Each row is a point. Two turns around zero, p and q, are shown by what they do to some points. Where does a point land after both, in the order given? Backwards means that the second turn is done in reverse. Each puzzle has new turns, and all numbers are rounded.
(in the rows, 128 means zero)

Turn p:
[111 186] => [ 93 177]
[103 105] => [112  98]
[151 110] => [156 119]
[135  92] => [147  96]
[141 147] => [134 150]
Turn q:
[163 182] => [170 177]
[127  99] => [123  99]
[110 104] => [107 107]
[113 126] => [113 128]
Where do these land?
q, then p backwards: [139 179] => [161 168]
q, then p backwards: [109  95] => [ 96 107]
q, then p backwards: [136 110] => [127 108]

Turn p:
[ 88 136 174 157  97 152] => [ 78 146 161 151  88 139]
[ 73 121 121 106 106 158] => [ 76 116 114  99  95 132]
[142 104 106 109 126 101] => [150 100 117 118 138 101]
[157 128 137 122 169  87] => [155 131 142 132 184 111]
[129  95 115 124 113 144] => [130  92 123 124 108 136]
[128 150 115 161 141 120] => [129 150 108 159 140 131]
[177 118  85 108 189 148] => [176 108  95 104 180 171]
[131 172 170 138  84 115] => [129 181 163 140  93 105]
Turn q:
[132 108  98 109 144 114] => [119 105 101 106 139 113]
[125 160  67 163  90 141] => [109 163  68 165  97 136]
[154 104 139 170 119 163] => [166 117 121 163 134 168]
[129 127 131 116 138 173] => [138 139 126 105 135 166]
[ 96 105 182 105 116  68] => [105  86 196 125 113  89]
[159 141 153  84 126 123] => [162 136 148  89 115 107]
[102 152 127 149 162 114] => [ 99 150 136 142 164 116]
Where do these land?
p, then q backwards: [145 164  82 109 144 139] => [163 142  90 116 144 163]
p, then q: [127 120 160 177 145 124] => [128 138 151 170 156 152]
q, then p: [104  45 139  94 141 141] => [108  51 155  91 127 153]
q, then p: [117  81 110 135 109 110] => [115  77 120 145 114 122]
q, then p: [160 152 154 144 109  96] => [159 149 150 164 129 102]
p, then q: [141 150 104 113 102 154] => [140 143 102 112  89 127]
q, then p: [102 184 147 122 146 131] => [103 186 141 116 141 122]

Turn p:
[162 136 202 109 101 141 105 113  99] => [158 132 189 109 110 139 118 104  69]
[ 98 117 111 101 110 112 107 117 100] => [107 120 104  90 113 108 128 102 117]
[103 144 116 144 173 118 140 116  99] => [ 93 148 119 146 170 110 127 107 131]
[199  95 136 100 134 128 134 132 122] => [174 103 136 126 139 114 152 163  82]
[ 92 194 119 124 154 104 217 115 171] => [109 216 127 150 145 137 190 134 192]
[133 107 132 103 115 164 106 115 155] => [167 103 126  96 128 152 120 124 138]
[101 117 108 133  99 169 114 146 115] => [110 110  97 112 115 169 101 122 124]
[120 165 103 175 119 112 111 119 112] => [111 153 108 165 109 109  91 109 133]
[151 102 124 118 148 114 111 196  99] => [ 96  98 133 119 139 109 114 187  90]
[149 106 131 106 142 129 113 129 184] => [170 103 142 110 135 120 134 156 161]
[ 99 125 126 193 113 115 148 111 152] => [110 121 127 183 103 139 134 101 171]
Turn q:
[128 137 117 133 120 120 123  77 108] => [124 111 128 140 116 133 143  79 117]
[140 115  99 140 121 120 160 122  81] => [138 104 109 155 103 129 151 135  86]
[138 138 108 106  82 107  98 127 104] => [118 129 115 113  71 117 106 104 116]
[ 85 158 147  81 113 112  93 181 159] => [ 94 187 123  62 130 105  97 141 142]
[140  69 122 147 169 180 149 138 142] => [129  85 145 155 161 168 134 185 143]
[ 97 185  96 137 132  98 110 145 119] => [113 168  68 119 137 118 117 100 110]
[138 166 107 127 117  82  75 115 117] => [126 131  92 116 110 104  89  70 124]
[166 154 184 151 169 149 149 158 176] => [194 161 154 134 186 128 115 156 163]
[127  80 143 137 130 112 137  99  94] => [114  84 157 153 124 105 143 125 104]
[153  97 124 116 154 140 178 105 148] => [160  85 141 121 143 144 172 149 139]
[ 96 151 157  98 110 164  99 148 132] => [ 98 178 159 100 124 150 105 130 129]
[127  85 131 163 118 153 164 123 155] => [126 113 144 167 130 136 164 164 163]
Where do these land?
q, then p: [ 86 105 137 166  93 119 125 162  80] => [ 54 142 130 153  91 122 103 111 129]
p, then q: [152  99 125 142 108  77 132 143  99] => [107 126 119 157  99  81 146 143 101]
p, then q: [130 106 141 106 138 134 162  75 122] => [168  99 139 132 141 141 174 119 113]
p, then q backwards: [131 183 137 106 132 149  94 170 115] => [120 145 153  97 131 151  94 186 119]
p, then q backwards: [122 191 156 136 184 127  74 142 148] => [130 135 205 134 140 136  72 165 156]
q, then p: [125 104 131 123  90 122 152  97 121] => [121 123 138 141  95 149 169 115 125]
p, then q backwards: [144 146 156 127 167 167  92 177 153] => [148 104 168 115 165 172 101 170 141]
p, then q: [149 125 128 140 104 115 163  83 170] => [182 127 125 158 106 127 159 130 161]
q, then p backwards: [132 151 113  77 168 147 115 159 174] => [105 140 110  70 144 181 109 145 151]
q, then p: [148 129  92 128 147 160 181  92 133] => [153 114 104 158 156 178 160 145 109]
p, then q: [ 97 105 116 140 108  86 142 131 120] => [ 95 131 117 134 111 107 174 132 138]
q, then p backwards: [120  92 103 146  98 132 105 106 101] => [110 103 131 176  98 111 127 144 111]
